Each row is a point. The points of each table are mixes of a few directions, plus a little noise. How many directions does each table use, and how many do they share? Where both have some left over, give the other angles between the two spaces (their principal angles), to ten degrees, smallest first.
In the rows, zero is written as 128.

First (7 x 3):
[[147 199 180]
 [127 126 123]
 [110 115 100]
 [167  60 152]
 [131 119 129]
 [120 141 123]
 [ 98 135  91]]
Second, 7 rows:
[[ 96 163  74]
 [141 161 128]
 [156 126 162]
 [111  91 124]
 [ 92  75 110]
 [157 170 143]
 [143 110 155]]
Directions: first 2, second 2, shared 1; angles 30

First:
[[122 119 121 123]
 [149 160 150 152]
 [160 176 159 161]
 [ 85  63  84  81]
 [111 100 110 109]
 [144 149 142 143]]
Second:
[[121 115 120 119]
 [172 194 173 176]
 [108  97 107 104]
 [106  95 105 103]
 [101  88  99  98]
 [132 133 132 131]
 [157 173 159 161]]
Directions: first 1, second 1, shared 1

First, 6 rows:
[[117 103 132 134 125 131]
 [141 158 123 121 132 125]
 [158 194 117 112 137 121]
 [ 74   7 149 156 111 141]
 [127 125 128 129 128 128]
 [151 180 119 116 135 122]]
Second, 6 rows:
[[142 120 125 118 115 117]
 [118 134 131 134 140 136]
 [113 137 131 138 143 140]
 [ 95 146 136 149 161 153]
 [ 96 147 137 150 163 153]
 [206  82 107  78  48  68]]
Directions: first 1, second 1, shared 0; angles 90

First (10 x 8):
[[ 93 108  92 142 112 125 172  90]
 [115 134 122 116  80 150  98 148]
 [ 56  83 119 102 105 149 177  94]
 [137 115 187  97 199 124 137 134]
 [128 128 100 153 128 115 151 107]
 [101 110  83 153 122 115 181  81]
 [162 160  98 160 103 119  98 143]
 [153 140 163 112 153 129 101 155]
 [179 160 137 144 142 115  90 156]
 [155 145 174 101 138 141  75 174]]
Second, 10 rows:
[[113 110 100 114  81  86 131 106]
 [137 129 152 108 136 124 109 143]
 [ 87 130 103 144  89 189 136 129]
 [105 129 164 108 136 192 115 157]
 [157 136  98 172 160  89 160  98]
 [185 136  97 148 132  27 125 105]
 [112 131 136 129 129 168 128 138]
 [183 161 172 123 165 130  76 176]
 [ 85 120 121 127 104 181 140 128]
 [114  99 137 107 148  93 158 100]]
Directions: first 3, second 4, shared 3

First:
[[109 152  93 114 128 117 126  69]
 [ 98 153 104 118 123 117 129  79]
 [123 132 129 166 126 133 133  98]
 [201 112  82 119 163 143 106  79]
 [105 131 150 134 115 123 137 155]
 [ 76 135 165 117 101 116 143 184]
 [107 125 151  86 115 118 131 195]
 [206  82 148 171 152 159 120 164]]
Second (10 x 8):
[[155 125 207 112 139  60 114  90]
 [ 95 131  30 147 115 213 146 174]
 [142 127 170 119 134  91 121 108]
 [136 127 151 124 131 108 124 117]
 [155 125 209 112 139  57 113  90]
 [107 130  65 141 120 182 139 157]
 [116 129  96 135 123 156 134 143]
 [133 127 144 125 130 114 125 120]
 [129 128 131 128 129 125 128 127]
 [110 129  76 139 121 173 138 153]]
Directions: first 3, second 1, shared 0; angles 90

First:
[[106 141 145 149 128 132 133 128 136]
 [129 128 128 130 127 127 129 130 129]
 [158 130 137   7 147 135 101 125  80]
 [142 119 118 113 129 125 125 128 121]
 [ 95 146 150 167 126 131 139 127 144]
 [118 131 131 155 125 128 133 129 139]
 [107 142 146 144 129 133 132 127 133]
 [101 145 150 152 128 133 134 128 137]
 [200  69  43 136 113 108 127 131 132]]
Second:
[[139 122 134 127 117 147 140 104 131]
 [108 126  99 126 135 101 111 170 119]
 [146 137 164 131 130 148 140  92 138]
 [135  96  92 122  89 157 147 106 120]
 [138  98  99 122  89 160 149 100 122]
 [111 151 138 132 160  92 105 167 129]
 [144 164 198 136 162 129 127 103 146]
 [102 131 100 127 142  91 105 181 118]]
Directions: first 2, second 2, shared 0; angles 50, 90

First, 11 rows:
[[114  99 132 121 128 149 138 122 128 112 115]
 [135 153 163 148 140  88 110 119 150 121 147]
 [121 113 125 115 120 140 128 131 139 123 127]
 [140 150 125 113 109 109 103 143 162 139 154]
 [120 112 125 115 119 141 129 130 140 122 125]
 [153 172 112 122 116 100 107 148 142 156 153]
 [139 143 110 128 125 126 128 138 118 142 131]
 [145 156 112 138 133 118 129 134 106 148 129]
 [135 136 102 115 116 134 127 142 125 145 131]
 [ 62   7 169 156 175 211 200  63  55  56  44]
 [146 166 132 135 127  93 109 137 144 142 151]]
Second:
[[140 167 126 159 129  68 127 130 125 129  96]
 [ 95 111 138 139 130 113 130 114 165 132 109]
 [126 124 128 101 104 128 106 143 179 130 155]
 [125 141  72 128 114 127 144 144 111 168  98]
 [152 151 150 135 125  95 112 131 134 103 134]
 [133 134 116 109 137 167 121 133 122 167 185]
 [127  69 103 102 107 185 165 137  75  74  63]
 [144 115 185 112 154 171 110 112 118 102 204]
 [111 142 132 167 152  99 139 108 121 149 107]]
Directions: first 3, second 5, shared 3

First (9 x 12):
[[104  88 137 118 165 154 104  98 133 136  96 144]
 [136  76 151 158 109 161 106  58 152 155 134 168]
 [ 87  83 155  99 165 123 129 104 119 112  94  77]
 [101 142 106  95 187 134 117 168 115 119  89 132]
 [151 143 137 145  76 101 154 129 126 121 165  96]
 [125 153 118 117 137 113 138 158 118 116 126 113]
 [165 154 120 162  78 128 131 125 139 143 167 160]
 [161 164  91 159 116 160 101 143 145 159 145 225]
 [118 153 137 102 118  75 169 166 103  90 135  37]]
Second:
[[ 92 137 106 182 124  73 163 129 108 168 112  61]
 [150 141 126 103 121 144 118 158 136  97 137 160]
 [142  90 137 146  93 146 118 124 155 112 121 152]
 [142 201 126  44 189 147 114 155 100 113 158 148]
 [141 151 140  72 166 157 107 123 120 116 146 154]
 [112 114 125 160 120 109 141 116 126 146 118 103]
 [106  92 111 216  73  80 161 130 140 150  97  82]
 [139 120 123 140 101 126 130 149 142 112 124 139]
 [147 131 161  45 181 190  86  91 124 114 153 181]
 [108 100 129 169 115 109 142 105 129 151 114 101]]
Directions: first 3, second 3, shared 1; angles 60, 60

First (11 x 14):
[[117 131 117 132 112 134 163 122 107 102 141 110 138 127]
 [150 125 149 122 161 113  58 141 172 178 103 161 110 131]
 [159 125 158 117 177 109  24 145 193 203  91 175 102 132]
 [101 132 100 136  83 146 222 113  71  60 161  84 152 124]
 [150 127 147 122 160 115  59 140 170 179 105 160 110 130]
 [100 131 100 137  85 145 219 112  70  62 159  86 151 124]
 [116 129 115 131 109 135 169 121 102  99 141 108 139 126]
 [134 127 134 126 136 124 110 132 140 142 120 135 123 129]
 [114 130 113 131 106 135 173 120  98  96 144 107 139 124]
 [118 128 118 130 113 133 159 122 106 106 138 114 136 127]
 [152 125 150 122 163 114  54 141 174 181 104 161 108 131]]
Second, 9 rows:
[[151  67 128 156 106 166 120 136 131 107  45 143 120 142]
 [147  81 115 134 107 139 129 143 136 105  82 145 122 153]
 [142  99 102 110 108 109 139 150 140 105 124 146 124 163]
 [117 164 111  91 135  82 142 135 133 132 199 127 132 138]
 [105 186 140 115 154 109 129 112 120 154 190 108 135 101]
 [145  97  79  86  99  79 150 165 149  93 151 157 123 187]
 [110 174 131 110 146 103 132 120 124 146 187 115 134 114]
 [105 171 187 177 164 184 102  82 103 172 107  92 134  55]
 [130 113 159 172 133 181 109 108 117 139  65 118 127  98]]
Directions: first 1, second 2, shared 0; angles 80

First, 10 rows:
[[124 130 116 174 160 130  72  97 118 137 194 153 108  98]
 [165 145 156 107 118 128 135 101 127  93  79  78 109 114]
 [172 149 150 168 159 117  73  63 129 109 164  92  67  79]
 [114 105 129 122 115  79 191 193 181 186 154 116 111 178]
 [121 130 129  72  92 162 163 145 104  93  36 127 184 146]
 [107 120 110 157 145 129 103 128 124 150 180 164 129 124]
 [ 90 109 110  86  97 141 180 186 125 140  85 158 188 176]
 [140 136 130 152 147 131  92  95 119 119 153 127 108 101]
 [113 120 119 132 128 125 133 143 132 144 142 144 134 139]
 [134 133 131 109 116 139 135 124 118 109  94 121 139 127]]
Second:
[[111 119 117 116 119 132 147 153 129 140 124 147 149 148]
 [110 119 117 118 121 131 144 150 129 138 126 145 149 146]
 [158 144 145 146 142 124 101  88 127 109 135 101  95  99]
 [ 98 112 109 112 114 131 157 168 130 148 120 158 163 160]
 [188 159 163 160 156 121  71  47 124  91 142  70  57  68]
 [118 124 124 124 123 129 136 140 127 133 126 136 138 136]
 [ 87 107 105 107 107 135 166 183 131 153 119 169 176 171]
 [104 115 114 115 118 130 149 160 128 143 123 149 156 151]
 [105 116 115 115 117 130 150 160 128 143 122 151 153 152]
 [115 123 122 124 123 129 138 142 127 134 125 138 141 138]
 [212 170 176 174 168 118  50  15 125  75 148  49  34  45]]
Directions: first 3, second 1, shared 1

First, 10 rows:
[[156 115 136 127 160 180  95 118 192 145 145 131 133 103  88  93 171 139]
 [123 132 136 123 164 164 110 137 155 126 158 133 141 102  96 119 147 134]
 [114 135 126 127 121 112 140 135 105 120 126 128 128 134 139 143 113 125]
 [163 106 110 144  30  47 167  93  80 143  39 112  89 199 211 133  90 118]
 [127 130 131 127 145 143 120 131 141 127 141 130 133 115 114 124 137 130]
 [133 126 130 128 141 145 119 129 145 132 137 130 131 118 114 121 138 131]
 [180 101 123 138  95 126 120  96 159 154  85 120 107 152 144  97 144 132]
 [ 74 156 130 121 146 112 145 160  79 100 158 134 144 117 129 167 100 120]
 [185 101 130 134 127 162 101 100 193 158 111 125 117 125 110  82 167 140]
 [ 26 179 130 115 153  91 165 184  31  77 179 136 156 113 136 202  69 111]]
Second (10 x 18):
[[194  94 124 138  99 140 112  90 182 162  85 119 105 146 134  83 158 138]
 [136 126 137 121 179 188  95 131 185 135 166 134 142  90  78 105 166 139]
 [ 94 143 122 129  96  78 162 138  64 113 113 126 124 152 168 163  86 116]
 [114 132 115 135  70  58 170 125  59 120  87 121 114 174 188 159  79 115]
 [154 115 126 133 111 127 123 112 143 142 104 124 118 141 135 113 136 131]
 [136 128 136 124 176 184  97 133 183 134 163 134 141  93  81 107 164 138]
 [ 56 164 128 120 136  91 158 166  51  90 158 134 143 126 143 185  81 116]
 [182 103 131 134 129 160  99 100 189 156 112 125 116 129 112  82 166 138]
 [ 77 155 137 116 185 154 120 166 120 102 188 140 157  89  88 150 127 128]
 [137 125 123 133  96 102 140 119 111 131 101 123 118 148 153 132 116 125]]
Directions: first 2, second 2, shared 2

First, 11 rows:
[[116 128 152 144 134 114 112 159 129 140 140 102 127 124 121 120 134 131
  150 134]
 [119 127 145 140 133 118 115 152 128 137 137 108 126 125 123 121 132 131
  146 133]
 [112 128 160 149 137 111 107 170 129 144 144  92 127 124 120 116 136 130
  157 138]
 [125 128 135 133 129 124 124 138 128 131 132 119 129 127 126 126 129 128
  134 130]
 [131 129 124 126 128 129 129 124 129 125 126 132 129 130 129 129 126 127
  126 127]
 [118 128 149 140 133 118 115 154 128 140 138 108 126 127 122 120 133 131
  146 133]
 [174 129  36  68 103 179 188   7 124  80  85 229 133 141 152 162 107 120
   45 100]
 [116 128 153 144 134 116 114 159 127 141 139 102 127 123 122 118 133 131
  151 135]
 [116 127 150 142 134 116 114 157 129 139 138 104 127 124 121 120 132 130
  147 135]
 [152 128  81  97 116 154 157  68 125 104 105 177 129 136 141 146 117 124
   86 115]
 [130 128 123 125 127 130 131 122 128 125 126 134 127 129 129 131 127 127
  122 127]]
Second, 11 rows:
[[129 107  96  75 110 149 159 108  95  84 128 156 140  96 124 118 127  72
  154 121]
 [110 127 121 122 140 142 149 135 116 143 116 122 126 126 124 138 131 119
  129 153]
 [118 135 131 141 140 135 135 142 125 157 117 114 127 139 127 136 130 137
  121 146]
 [154 138 144 155 116 113  97 131 143 135 136 125 134 145 136 116 125 153
  119  98]
 [151 133 127 134 110 135 121 131 116 134 126 132 145 137 134 113 126 126
  130 103]
 [154 107 147 108 106  59  66  73 194  12 190 167  97  90 132 115 118 140
  135  70]
 [128 135 121 134 128 151 145 144 104 163 109 119 143 141 129 127 130 122
  128 136]
 [150 133 147 148 118 100  90 121 157 113 147 130 123 135 134 119 124 155
  120  98]
 [ 99 130 119 125 149 149 159 143 111 160 107 114 126 131 122 144 133 120
  126 169]
 [115 132 118 127 137 152 154 144 105 161 108 117 136 135 125 135 132 118
  128 152]
 [101 132 137 140 154 122 132 137 143 146 124 111 109 132 123 148 131 146
  117 162]]
Directions: first 1, second 3, shared 0; angles 60

First (8 x 24):
[[ 92 125 135 128 114 104 143 113 100 154 153 137 115 125 111 137 117 143
  147 115 154 126 139 111]
 [ 95 126 134 128 115 106 141 115 103 151 151 136 116 125 112 137 119 141
  146 116 152 127 138 113]
 [214 134 111 129 163 185  94 163 195  65  66 108 159 136 168 105 153  93
   82 159  66 132 103 170]
 [217 135 110 129 164 187  93 164 197  64  65 107 161 137 170 105 153  93
   81 160  63 132 102 172]
 [ 96 125 134 128 115 107 140 115 103 151 150 135 117 125 113 136 119 141
  145 117 151 126 137 112]
 [179 132 118 128 148 161 108 148 167  91  92 116 146 133 151 114 143 108
  101 146  91 131 113 153]
 [ 38 121 147 127  92  67 164  91  58 193 192 149  95 119  86 151 103 164
  176  96 193 125 155  84]
 [ 93 125 135 127 114 104 142 114 100 154 153 136 115 124 111 137 118 142
  147 115 153 127 138 111]]
Second (11 x 24):
[[110 142 126 104 149 125 115 154 150 152 156 122 128 137 130 108  57 130
  174  92 144 130 136 130]
 [130 117  94 157 148  82 121 127 113  89 136 138 177 143 128 118 222 152
   85 150 117 115 105 163]
 [118 123  97 119 140  95 129 148  77 136 122 111 112 135 116 128 130 125
  158 126 142 149 100 156]
 [143 105 127 174 118 101 149 111 145  91 141 149 178 136 123 137 213 153
   73 173 144 115 135 118]
 [170 138 124 127 102 147 158 129 114 133 111 136 121  78 130 168 142 144
  117 166 147 106 109 109]
 [125 114 151 177  89 160 137  91 188 103 128 138 117  91 142 125 131 121
   86 163 104 117 178 109]
 [170 160 132  40 155 136 128 158  37 175  90 123 123 161 114 169 128 128
  167  86 149 132  52 117]
 [ 72 129 117 139 146 130  85 126 163 122 146 112 104 132 144  73  74 105
  148  92  79 140 162 170]
 [ 75 113 134 118 147 107 107 135 121 143 139 106 105 183 116  92  76  97
  172  82 127 175 148 143]
 [170 160 106 108 122 162 123 126  92 126  86 132 111  69 147 158 163 137
  107 145  90  90  82 146]
 [126 108 200 148  90 164 158 101 208 138 153 143 132 145 120 135  73 118
  121 133 165 138 202  48]]
Directions: first 1, second 6, shared 0; angles 50

First, 8 rows:
[[116  99 123 152 107 100 150 181 146 163 147 121 144 156 113  97 136 182
  145 113 104 165 125 132 149 142 162 159 176 105 109 153]
 [152 162 181  53 182 196 196  93 132 134  82 131 172  60 111 130 178 100
   39 116 121  79 150 163 120  70  62 143  80 188 137 148]
 [130 139  95 141  98 117 103 113 107  93 116 144  92 141 147 141  81 113
  171 144  96 114 128  97 129 141 161 123  97 133 136 112]
 [104 153 121  89 136 128 135 112  87  91 114 165 108  40 115 134 131 112
  114 126 146 110 156 139 130  95 106 121  61 182 140 105]
 [114 143  95 132 105 129  87 123  98 115 140 135  97 113 130 104 105 150
  143 122 129 128 127 121 113 142 139  99 140 109 131  94]
 [133  76 143 136 110 100 120 159 162 153 165  94 146 175 128 133 131 138
  149 137 150 152 138 129 127 152 160 118 158 116 110 139]
 [142 123 132 135 126 137 116 124 141 141 134 109 133 157 135 124 126 129
  127 130 129 127 120 125 118 138 130 118 152 107 124 130]
 [133 130 134 189 156 112 113 120 151 136 128 122 131 183 147 166 138  96
  137 136 151 149  83 115 139 144 105 142 160  82 136 139]]
Second, 10 rows:
[[ 96 189  84 190 141 119 161 136  87 117  79 194  99  99 121 108 132 156
  130  96  67 149  82 117 174 112 104 197 139 102 148 138]
 [ 71 231  54 236 149 113 186 144  57 107  46 241  80  78 116  96 135 175
  133  74  24 165  49 109 207 100  87 249 146  82 159 148]
 [139 111 141 110 124 129 117 127 139 131 141 109 137 136 129 134 127 120
  126 137 144 122 142 132 115 132 136 107 125 136 124 125]
 [132 121 132 120 126 130 124 127 133 130 134 122 132 132 129 131 128 124
  128 131 134 126 133 129 124 129 131 120 126 130 124 126]
 [153  85 161  82 119 135 104 122 158 137 164  81 149 150 131 142 124 109
  126 152 173 114 163 136  95 141 146  76 122 147 114 119]
 [132 122 133 120 127 127 126 127 130 129 133 120 131 130 128 132 127 127
  126 132 133 125 133 128 123 129 130 120 127 132 126 128]
 [126 131 127 131 128 128 130 128 128 127 125 130 128 126 126 128 129 130
  128 127 125 129 126 127 130 128 129 129 128 126 129 129]
 [131 121 133 122 126 129 125 127 132 128 133 122 131 132 129 129 128 126
  126 131 134 126 133 130 124 129 130 122 128 130 126 126]
 [154  83 162  81 119 134 103 122 160 137 164  76 148 150 131 143 125 108
  126 151 172 113 164 136  95 139 146  76 121 148 115 121]
 [151  88 157  87 118 134 106 122 156 135 161  84 147 148 132 140 124 111
  124 149 169 116 159 133  95 139 144  82 121 146 116 120]]
Directions: first 6, second 1, shared 1

First:
[[117 136 145 179 108  82  63 112 152 148 162 135 177 126 139 128 117 133
  118  93 131 126 162 110 119  88 130 145 162 123 120 131]
 [125 135 146 146 122 115 104 116 139 150 140 129 151 131 138 118 142 141
  129 118 112 128 138 120 129 107 141 138 150 130 121 134]
 [128 128 131 158 111 106 109 130 135 119 135 137 138 120 119 149  82 115
  116 121 153 135 146 135 125 121 103 141 121 125 130 119]
 [142 129 139  86 144 176 186 133 110 135  93 123  91 137 125 115 160 140
  145 168  97 133  94 147 147 152 142 123 111 141 127 132]
 [113 119  95 131 132 104  99 131 133 110 153 123 142 123 133 129 126 116
  118  95 155 114 141 103 107 126 125 111 137 112 133 127]
 [134 140 165 166 107 113 106 116 141 152 131 139 150 129 128 133 109 137
  127 131 115 140 144 139 139 104 125 156 139 137 120 127]
 [139 145 180 156 111 127 120 112 138 166 121 138 144 134 132 123 129 148
  135 144  94 142 134 144 148 104 137 159 143 144 115 131]
 [100 114  68  64 177 133 114 122 124 126 161  95 136 139 164  72 249 146
  139  83 107  86 111  61  98 132 190  68 172 107 130 152]
 [130 129 131 133 124 127 130 129 128 126 125 131 126 127 124 134 116 125
  127 131 132 131 129 134 130 129 122 132 123 129 128 125]
 [142 118 109  98 133 164 191 153 104  89  90 131  75 122 101 156  84 104
  127 166 155 139 104 161 136 173  94 120  73 131 141 113]
 [138 116 100  93 138 161 187 153 105  87  96 128  77 122 105 151  94 104
  127 158 157 134 104 152 131 173  98 114  77 127 142 115]]
Second (8 x 32):
[[134 135 150 139 120 130 129 123 131 142 122 133 131 130 128 128 125 135
  131 138 115 136 129 138 138 120 129 142 130 136 123 128]
 [123 129 123  90 152 149 139 120 124 147 130 113 126 140 148  90 206 151
  144 126  89 114 109 107 128 128 171 108 152 129 122 144]
 [142 141 171 115 131 159 155 116 125 167 106 128 121 141 136 104 173 158
  147 160  73 137 109 143 152 122 157 142 139 148 116 138]
 [136 137 155 113 134 152 147 119 125 157 114 125 123 139 137 107 170 151
  143 148  85 132 112 134 144 124 154 134 139 141 119 137]
 [123 110  79 134 123 111 130 153 120  68 131 133 109 110 103 171  48  83
  106 115 202 128 139 133 108 156  75 115  86 110 147 108]
 [112 119  96 160 117  82  78 132 140 101 162 131 154 115 125 149  83 103
  107  86 179 119 159 108 103 118 102 122 131 108 136 120]
 [135 138 158 120 131 145 139 117 129 159 118 126 130 138 138 107 168 152
  142 144  86 131 117 133 143 119 154 137 143 140 118 138]
 [120 115  93 153 115  96 107 144 130  83 142 135 129 111 109 167  51  90
  105 106 194 128 150 128 109 138  81 124 102 111 142 111]]
Directions: first 3, second 3, shared 3

First (9 x 32):
[[123  95 118 126 165 120 100 166 157 126 124 109 111 103 115 176 135 100
  115 152 138 173 121 110 129 152  93 126 114 171  94 125]
 [124 173 141 140 104 136 153  98  90  98 127 163 138 154 156  90 141 170
  127 121 101  85 114 127 130 121 165 128 127  89 165 119]
 [112 108 118 136 175 124  97 175 142  84 121 129 105 110 132 182 162 115
  103 179 111 170 100  91 131 180  87 124 104 170 105 108]
 [141 135 128 147 146 103  77 141 127 130 115 148 112 117 114 118 171  92
   99 170 135 146 139  81  76 160  66 133 151 148 120 136]
 [129 163 139 129  89 139 159  92  94 124 134 152 146 152 147  79 129 158
  138 112 111  81 130 143 129 109 161 131 139  85 167 125]
 [115 165 124 146 123 146 121  90  91  80 105 164 129 169 121  90 140 169
  112 139  75 108 113 100  99 148 138 125 153  68 147 124]
 [142 110 126 119 125 122 129 111 157 186 128  94 137 123 100 130  71 118
  147  71 168 137 154 156 136  81 156 128 140 133 103 156]
 [146 128 137 124 121 112 143 128 145 166 141 112 135 114 140 135 100 123
  146  88 169 119 140 156 151  88 158 129 116 153 125 138]
 [119  73 123  81 108 148 171 150 149 164 156  80 142 110 125 150 102 108
  161 119 142 136 137 182 172 111 132 127 110 138 128 120]]
Second, 10 rows:
[[125 151 133 144 139 122 130 129 117 123 119 137 125 130 142 122 129 139
  123 127 110 120 126 121 131 129 132 119 129 124 138 127]
 [126  73 108  90  97 138 140 125 157  90 128 152  81 152 149 104 140 118
  131 149 153 104 120 145 105 134  63 170 105 133 117 114]
 [117 142 147 102 165 146 140 100 125 115 125 138 114 157 172 138 150 118
  119 132 110 145 119  98 126 163 158 126  97 124 148 127]
 [130 145 143 122 149 136 122 118 120 155 138 103 159 119 112 157 126 118
  129 116 125 161 132 114 139 136 181 108 131 128 130 138]
 [134 126 114 157 104 110 122 150 126 126 121 133 128 112 110 110 114 143
  131 129 131 103 131 148 127 102  97 131 148 129 120 126]
 [123 176 143 160 156 119 128 127 105 130 115 135 137 126 145 129 129 145
  119 121  96 126 126 111 139 131 156 103 133 121 147 130]
 [120 106 125  97 129 140 144 112 144  95 123 154  87 160 170 114 149 120
  123 143 130 116 118 121 112 149  99 153  97 128 134 118]
 [133  84  90 146  66 107 130 159 148  90 115 162  85 125 124  75 118 146
  133 147 151  65 126 172 108  94  20 167 138 132 110 110]
 [120 165 164 102 188 152 131  92 114 151 137 107 154 143 148 172 144 109
  120 115 105 184 126  83 142 168 220  99 107 124 150 141]
 [153 113 112 157  86 112  93 166 125 201 157  61 211  56   7 159  80 126
  151 103 168 158 155 167 147  74 157 104 194 140  88 149]]
Directions: first 5, second 3, shared 0; angles 30, 60, 70
